Every row gives one point. The points of each table are mixes of a few directions, plus a little noise. How many directions does each table use, and how many do they share? Where both have some left over, give the other angles between the two spaces (their principal angles), to ten degrees, smallest first.

First:
[[-57  -1   5]
 [  9   7 -15]
 [-30 -20  43]
 [ 60   8 -22]
 [ 19   5 -13]]
Second:
[[  8  14 -29]
 [-12 -22  46]
 [ -9 -17  37]
 [ 14  26 -52]]
Directions: first 2, second 1, shared 1

First, 8 rows:
[[-19   1 -18  22]
 [-12  34  11 -33]
 [ 58 -60  21   8]
 [ -5  37  20 -45]
 [ 25 -24  10   3]
 [-18   0 -19  22]
 [-29  -3 -34  41]
 [  0  13   7 -16]]
Second, 5 rows:
[[ 42  24 -47  11]
 [-39  -7  17   0]
 [ 22   2  37 -40]
 [  0 -18 -25  36]
 [-27  -1  18  -8]]
Directions: first 2, second 3, shared 2

First:
[[-14  -5   0  10   1  -1]
 [-37  -4 -12   4  -4  -7]
 [-60 -21   0  42   4 -10]
 [ 18  22 -22 -52 -12   1]
 [ 46   4  16  -3   5   8]
 [-28   9 -26 -29 -12  -6]
 [ 48  -2  27  14  10   9]
 [ 36   5  10  -7   2   6]
 [-10 -10   8  22   5  -1]]
Second, 8 rows:
[[-14   9  -5   9 -14   1]
 [ 31 -19  12 -21  31  -3]
 [ -9   6  -3   6  -9   1]
 [ 43 -27  17 -30  43  -4]
 [ -4   2  -1   2  -4   0]
 [  0   0   0   0   0   0]
 [-59  37 -23  41 -59   6]
 [ 12  -7   4  -8  12  -1]]
Directions: first 2, second 1, shared 0; angles 50

First (7 x 9):
[[ -1 -30  -6  17   7 -30 -10 -33 -17]
 [-15  18  12  -9  -5  12 -18 -28  -8]
 [  9 -23 -10  11  38 -35 -32   0 -19]
 [  2  14  11 -34 -13  47  24   0  33]
 [-13  17   0  -4  -7  14  11  15   4]
 [ 38 -13  -4  32  -4 -39 -13  23 -11]
 [-20  17  -2 -13 -16  31  37  22  19]]
Second:
[[ 13 -35 -14 -28 -28 -47 -22  14   2]
 [-31 -12  23 -10 -27  16 -19  25  -8]
 [-31  -5  24  -4 -20  22 -14  21  -7]
 [-23  39  22  32  27  60  22 -11  -4]
 [ 34   5 -26   4  23 -25  16 -23   8]
 [ 17  11 -12   9  19  -4  14 -16   4]
 [-27 -12  20  -9 -25  12 -18  23  -7]
 [ 30   7 -23   6  22 -19  16 -22   7]
 [ 18   0 -14   0   9 -16   6 -10   4]]
Directions: first 5, second 2, shared 0; angles 40, 80

First (10 x 11):
[[  2   0   2   9  -4   2   0   1  13  -7  12]
 [ -3  -1  -2 -13   5  -3  -1  -1 -18  10 -18]
 [  0   0   0  -2   1   0   0   0  -3   1  -3]
 [  9   2   8  42 -17  11   2   4  60 -32  60]
 [ -1   0  -1  -3   1  -1   0   0  -5   2  -5]
 [ -1   0  -1  -3   1  -1   0   0  -5   3  -5]
 [ -2   0  -2 -11   4  -3  -1  -1 -15   8 -15]
 [ -3  -1  -3 -14   6  -4  -1  -1 -20  10 -20]
 [ -1   0  -1  -3   1  -1   0   0  -4   2  -4]
 [ -1   0   0  -2   1  -1   0   0  -4   2  -4]]
Second (9 x 11):
[[  7  19 -10  -8  16   4   9   0  -5  -5  11]
 [ -3   6  -7   4  -5  -4 -15  -2   6  22   5]
 [ -6   8  12   4   4  -2  -4  20   0  -3  -5]
 [ -2  13   5  -5   7  -2  -2   7   1   2   5]
 [  3   5 -10   3   3   2   2   0  -2   2   3]
 [  3  11  -8  -1   7   2   1   2  -2   3   5]
 [ -6   6  16  -8   1  -6  -8   2   5   6   4]
 [ -4 -11  11  11  -2   2   4  21  -4 -17 -16]
 [  7 -57  -9  -1 -30   4  12 -49   1 -10 -11]]
Directions: first 1, second 4, shared 0; angles 90

First (10 x 12):
[[ -2  29  -3  45  -8  -1 -32   2  12  -1 -11  15]
 [-19   0 -17 -12 -10   0  40 -13 -19 -10 -12   6]
 [  4  14   4  29  -5 -18 -14  15  11  14  -8   7]
 [ 14  17  11  29   2 -10 -30  16  13  14   0  11]
 [ -7 -16  -4 -24  -2 -11  34   2 -11   5  -2  -5]
 [ 17 -10  12 -25  18  29 -23 -12   0 -13  22  -5]
 [ 24 -21  19 -50  26  31  -9 -11  -8  -8  29  -7]
 [-21 -34 -15 -19  -9  -9  31  -3   3  -8  -3 -32]
 [ 18  19  16  32   2 -18 -30  24  15  23  -1  12]
 [-26   0 -24  -6 -13   7  35 -20 -17 -19 -14   2]]
Second:
[[  3   6  -8   4  -6  -3  26  22 -21 -11  40  20]
 [-10  -1  24 -14  20   3 -25 -27  26  19 -32  -4]
 [ 12  -3   8 -15 -14  22 -24   6  11  39  -5   3]
 [-20  -3  12  -4   4   3 -17   0  19  16 -10  -1]
 [ 25  -1 -27  20  -1 -15  24 -25 -20 -48  -7 -21]
 [ 10   5  -2  -1   9 -10  14  10 -23 -15  -5   4]
 [-21   0 -15  13 -21  -3  14  60 -18  -3  30   9]
 [  1  -3   8  -2   9   3 -13 -45  26   2 -11 -10]]
Directions: first 4, second 5, shared 1; angles 60, 60, 90

First (11 x 18):
[[ 11  18   7  33  13 -13  -5  -1 -30 -20  11  34 -16  -2  -4   7   7 -26]
 [ 21 -13   3 -17 -13   2 -16   4   5   7 -21  -3   6   7   1 -26 -11  11]
 [ 28 -15 -22 -23  -7  -3 -24   5 -14   5 -18   3  -1  10  -6 -32 -14  -2]
 [ 38 -12  12  -4  12 -20   1   1  -4   6   1  -3   7  13  10 -21  -5   0]
 [ -9   0 -31 -31  11  -9 -17  19 -25   4  -2 -34 -20   2 -10 -12  -5 -23]
 [-47  12   8 -22   7   2   5  20  12   5   4 -60 -17  -8  -1  15   8  -3]
 [ 38 -21   3  13  -2  -2  20 -26  17   9   7  35  34  10  12  -6  -5  24]
 [-45  28  41  18 -20  21  -8  13  17 -15 -14  -9 -21 -17  -5  21  13   3]
 [-13 -20 -20 -34  -1   8  17  -4  28  23   1 -39  20   3   7   1  -5  24]
 [ -9  22   5  42   4   0   3  -8 -19 -22  14  43 -12  -9  -7  24  12 -20]
 [-10   0  -7  24  -5  14  24 -24  13  -2  16  33  18  -7   2  27   6  13]]
Second (11 x 18):
[[  6  27  10 -22  21 -31  13 -28 -13  36   5  -9   4  23   2 -22 -38  48]
 [ 10  11 -12   9  17 -26  -4  -5  10   2  13 -24   9   9   0   8 -12  -1]
 [  7  -9 -27  21   0   2 -17  19  27 -22   7 -19   4  -8  -4  21  15 -36]
 [ -6   6  34  -1   7 -12  15 -17 -29   4   6  18   5   6  10  -3  -5  17]
 [-10 -13  25  21  -6   6   4   3 -18 -28   6  22   5 -12  10  20  25 -25]
 [  6  -1 -31 -16  -8  18 -11  14  24  13 -12 -14 -10  -1 -11 -13  -5   3]
 [  0   4  15  21  13 -25   3 -10 -12 -14  16  -1  13   2  10  18   3 -10]
 [ -2 -20 -16  21 -13  20 -14  24  16 -31   0   0  -2 -18  -4  22  30 -44]
 [  1  14   9 -23   4  -5   9 -16 -12  27  -5   4  -4  11  -1 -21 -21  35]
 [ -4  13  20 -29  -1   1  15 -16 -20  30 -11  15  -6  10   1 -29 -21  42]
 [ -4 -26 -27  -5 -33  55 -17  35  24 -15 -21  10 -18 -24 -11  -1  29 -30]]
Directions: first 5, second 3, shared 0; angles 30, 50, 70

First, 9 rows:
[[ -1  17  17   5 -10 -15  21  16  11 -11  -6  -9  10  10 -23  -9  -2   4
  -13 -18]
 [  1 -22 -15  -2   6  10 -19 -15 -10   7   7   7  -6  -9  20  15   4  -2
    5  16]
 [  1  60  16  -9  10   3  26  23  14   3 -22  -3  -3  11 -22 -49 -18  -1
   24 -15]
 [  2 -27  -6   5  -4   0 -15  -9  -3   1   9   4   2  -2   9  21   9   3
  -12   2]
 [ -1 -13  -3   2  -3  -2  -4  -4  -4  -2   5  -1   1  -3   4  11   4  -1
   -6   4]
 [ -5  -5   9   8 -15 -18  15   7   1 -15   4 -11   9   2 -14  11   3  -1
  -18  -6]
 [  0  -6  -7  -2   4   6  -8  -6  -4   4   2   3  -4  -4   9   3   0  -1
    5   7]
 [ 10 -10 -11  -4  12  18 -27 -11   2  19   0  16  -7   1  17   0   4   8
    8   0]
 [ -6   6  -1  -2   0  -2  10   0  -7  -6   0  -6  -2  -6  -1  -2  -5  -8
    7  10]]
Second:
[[ -4  19   6   3  11  12   8   9  -3   4 -10  -4  -6   4  -4 -39 -15 -14
   19  15]
 [  3   0   9   5  11   4 -26   7   2   3  -7  10  11   5  12 -13  -1   1
   14   3]
 [  1   6 -13   1   4  11  11  -4  -9   2  -1   4 -16  -7   0 -17  -9  -8
    1   8]
 [ -5  15 -10  -3  -2   7  33  -3  -8   0   0 -11 -20  -6 -12 -17 -11 -13
    0  10]
 [ -4  -2  28   0   1 -14 -24  13  14  -2  -3  -6  30  14   3  11   9   8
   12  -5]
 [ -3   3 -11  -4 -11   0  31  -7  -4  -2   6 -11 -17  -5 -14   6  -2  -3
  -15  -2]
 [ -2  -3  16  -2  13  -9 -42   7   0  -5  -5  11  29   0  25  11   5   4
   29   7]
 [ -1 -15  -4  -6 -18 -16  10  -9   4  -6  12  -8   3  -4  -6  44  15  12
  -23 -15]
 [  9 -13 -12   4  -6   4  -1  -8   2   3   5   8  -9  -1  -2   8   5   8
  -22 -12]
 [  6 -10  -8   3  -4   2  -1  -6   2   2   4   6  -6  -1  -1   7   4   6
  -16  -9]]
Directions: first 3, second 4, shared 1; angles 30, 40

First:
[[-22  16  16 -10 -28 -43  -7 -26  -9   3 -12 -35   5   9 -29 -27 -16  32
  -16   9  -9  33  15 -10  -2 -11  10 -12   0   5 -14 -10]
 [ 34   9   0  10  13  43 -10   1  31  23   5  28 -16  -9   7   8   9 -36
   25 -24 -14 -28 -35  -6  14   4  18  12  -3 -32  -7 -11]
 [ 16 -19   8   1   7   3  10   5  -4 -18   4   7  -2 -13 -11  27 -15 -14
  -12   3   4  13   6 -21  -6   9 -23  -8   7  -3  15   0]
 [  4  -6  -4  -9  18   5   0  18 -12  17   5  14  -2   0   3  10   9  -2
    8  32  11 -14  24  11 -11   8  10  14   6  27 -12  13]
 [-21  15  -4   4 -20   4  -2 -13  25  -5 -11 -13  -9   8   7 -37   9   5
    5 -40 -17 -16 -24  20  17 -11   7  -4   3 -15  -4  -7]
 [-12 -22   1  -9  15   3  14  24 -11  -7  -4   3   5  -1   4   6   0   1
   -9  16   9  -9  28  10 -15   3 -20   7  19  28   6   9]
 [ 18   2   7   8   9  15  -5  -5   3  10   0   1  19   0  11  14  -4  -8
    2 -14  -8   9 -22 -23   0  -5  -3   5 -14 -32  14 -19]
 [-38   5 -25  11 -10  -5   4  -3  -6 -26  -2 -16  23  17  43 -21  17  25
   -1 -31   8  -3 -22  27   6 -15 -13  -6 -22  -7  26   7]
 [ 12 -18  23  -7  -9   7  14   6  27 -16 -11   5 -38 -22 -44  -2 -22 -29
  -14 -11 -18  -8  13 -11   3  12 -17  -9  46   6 -12  -6]
 [  2  -5   1 -10   4 -24   0   4 -28   3   7  -1   2  -2 -14  15  -6  11
   -6  44  17  18  33  -6 -13   7   3  -2  -1  29  -8  14]
 [  5  24 -22   8   1  -9 -18 -13 -19  16  18   5  12  10  24   7  18  15
   18  18  18   6 -17   8   8  -2  28   1 -43  -6  -2  12]]
Second, 8 rows:
[[-24  22 -15   7  -7 -29 -14 -21 -33   8   4 -28  50  25  35 -10  10  45
    1   6  12  32 -12  -1  -4 -21  12   0 -49 -13  17  -5]
 [  8 -10   9  -6   5  28   7  18  32   6 -11  17 -32 -11 -16 -11   1 -29
    7 -15 -17 -37   5  12   5   8   1   9  39   7 -19  -3]
 [ -9   7  -4   1  -2  -6  -4  -6  -8   4   0  -9  14   9  11  -6   4  12
    1   0   2   5  -4   1  -1  -6   5   2 -11  -4   4  -2]
 [  5   1 -12   8  -7 -42  -4 -23 -47 -26  22 -15  30   2   5  35 -13  26
  -17  28  31  60   0 -30  -6   3 -14 -24 -47  -6  27  12]
 [ 11 -13  15  -8   7  41   9  25  44   9 -14  23 -44 -16 -22 -14   2 -41
   10 -20 -25 -52   8  17   6  10   2  14  53  10 -25  -4]
 [  7  -7   5  -2   2   8   4   6   9  -3   0   8 -14  -7 -11   4  -3 -13
   -1  -1  -3  -8   4   0   1   7  -4  -1  14   3  -4   2]
 [  3  -2   0  -1   0   2   1   1   1  -2   1   3  -3  -3  -4   3  -2  -3
    0   1   0  -2   2  -1   0   3  -1  -1   3   0  -1   1]
 [ -1   1  -1   0   0   0   0   0   0   1   0   0   0   0   0  -1   1   1
    1  -1  -1   0   0   1  -1   0   1   0   0  -1  -1   0]]
Directions: first 6, second 2, shared 2

First (9 x 32):
[[-13  14  -9 -24  -3  -6  -4 -11  10  12   2 -16  -3  14   2  -8  -5   4
   -7   1   5 -10  20  -7   6 -16   5   3  12   6  17   5]
 [ -2 -10  -4  23   7   1  -3  14   5  -7  11  18  -5 -12   5   7   3  -7
   -1  -8 -16 -13  -5  -2   7  15  10 -10  -9   1 -13 -21]
 [-26  -3  19   3  -6  10   2   3  17  -4   1  20 -20 -60  -1  11   2 -35
  -23 -16  -6  -6 -19  19   8  25   2 -39 -31   1 -28 -20]
 [ -7  -4  13   2  -8  12   0   4   0 -14  -6   7  -6 -30  -1   3  -5 -23
   -8  -2   6  11 -18  10  -4   9  -9 -20  -9  -8  -6   5]
 [  9  17 -12 -29   6 -23   7 -29  -4  37  -7 -33  17  58  -9 -13   9  47
    9  12   9  -3  31  -7  -2 -30   2  46  15  17  19  18]
 [ -6  -7   4   7 -10  19 -11  19   3 -30   6  14  -9 -31  11   3 -16 -37
   -6  -1   0   3 -14  -3   1   9  -4 -31   5 -17   4  -4]
 [ 14 -18  -6  34   2  14 -10  31  -7 -36  12  22  -1 -11  13   8  -8 -21
   10  -2 -12   1 -16 -12  -1  15   2 -16   6 -16  -3 -14]
 [ 16   4  -7  -4   9 -16   8 -15  -9  22  -5 -14  15  41  -9  -5  11  40
   12   6   2   2  13  -2  -4 -14   2  37   3  11   2   8]
 [ 15   5   2 -13   0  -9   8 -17 -12  18 -13 -19  15  32 -10  -6   6  31
   11  10  13  16   5   2 -11 -16  -8  31   6   5   7  22]]
Second (8 x 32):
[[ -9  -5   0   2   4   1   3   2   4   5   6   6  -2   0  -3   5   3  -4
    3  -1  -8  -6   2  -3  11   7   5  -3 -10   5  -4 -11]
 [ 40   5  -4  12  16  22 -15 -10 -31  -5 -25 -16  -4 -27   9 -30  23   5
  -22  -3  28   9  14  24  16   1   8  23  15  14  10  23]
 [-30   3   3 -19 -31 -31  10   8  29  -9  16   6  11  32  -6  24 -37   4
   19   6 -19   5 -21 -20 -44 -18 -22 -20   3 -27  -3  -5]
 [ -7  -6   6  -7   8  16   7  -2 -10  11   3  -4   1   7  -5  -1   8 -12
   12   9  10   5   7  -7  27   7   2   5  -9  10  11   3]
 [-22   5   0  -9 -28 -33   5  10  32 -12  13  10   8  22  -3  23 -34   9
    9   0 -24  -3 -22 -13 -49 -16 -16 -20   5 -27 -11  -9]
 [-19 -10   6  -7  10  14  11   0  -3  16  11   3  -1  10  -8   6   8 -15
   17   7   1  -1   8 -12  32  13   6   1 -19  12   6  -9]
 [ -1   0   3  -8  -3   4   3  -3  -4   1  -1  -5   3   7  -3  -1  -3  -3
    6   7   8   8   0  -4   1  -3  -6   2   2  -1   8   8]
 [ 47   9 -16  37  23   5 -23  -4 -16  -9 -22   0 -14 -50  18 -25  29  16
  -43 -23   4 -17  11  37   3   9  22  14  11  16 -18  -1]]
Directions: first 4, second 3, shared 1; angles 80, 80
